Each point is reached from the start by the listed moves, each made once or not at all, plus a little noise. Is the number of moves made odd or even? Then give how often each move was made.
(in the rows, 128 means zero)

Moves:
(1): [134 159 118 125]
(2): [140 160  77 217]
Start: [148 132 135 114]
Points:
[147 135 136 114] => even (0, 0)
[162 170  76 203] => odd (0, 1)

Moves:
(1): [136 146 163 104 158 114  82]
(2): [124 121  99 107 145 185 140]
(3): [ 67 144 196  82 125 125 120]
(4): [133 170 129 126 115 118 125]
(5): [104 129  93 142 169 111 135]
(6): [120 133 146 153 140 157 135]
Start: [153 149 114 134 136 145 110]
Points:
[162 210 126  86 172 178  75] => odd (1, 1, 0, 1, 0, 0)
[ 69 175 153  52 220 160  75] => even (1, 1, 1, 0, 1, 0)
[137 212 131 147 204 133  76] => even (1, 0, 0, 1, 1, 1)

Moves:
(1): [152 151 105 127 126 131 118 128 110 134 139 131 100 128 113]
(2): [ 73 158  89 137 121 107 116 179 135 116 104 138 109 114 100]
(3): [131 138 142 114 118 153 125 124 126 148 128 143 129 144 110]
(4): [120 124 116 122 138 124 123 141 108 129 156 145 140 141 134]
(5): [151 147 151 148 159 124 108 134 135 136 126 110 130 145 171]
(6): [ 97 120 108 128 113 147 117 123 170 151 139 130 135 144 154]
(7): [126 145 123  99 140 132 149 131 121 121 134 150 130 123 132]
(8): [148 129 131 128 124 118 118 165 132 110 129 124 110 123 121]
(9): [119 139  87 156 100  92 157 142 157 137 123 165 146 134 114]
(10): [118 100 141  65 119  95 136 128 126 160 111 168 143 116 107]
(11): [130 151 153 103 134 130 137 116 115 119 146 117 113 116 111]
(12): [144 137 106 125 130 109 101 130 126  93 129 137 131 146 114]
Start: [112 146  98 125 137  99 130 139 127 149 142  96 101 132 130]
Points:
[ 72 173  40 113  95 108 163 151 183 196 152 172 128 166 131] => even (0, 0, 1, 0, 0, 1, 1, 0, 1, 0, 0, 0)
[ 62 178  52  51 119  64 106 197  91 194 141 184  84 130  54] => odd (1, 1, 1, 1, 0, 0, 0, 0, 0, 1, 0, 0)
[ 62 202  55  50 100   7 173 229 149 141 126 191  86  90  48] => even (0, 1, 0, 0, 0, 0, 1, 1, 1, 1, 1, 0)
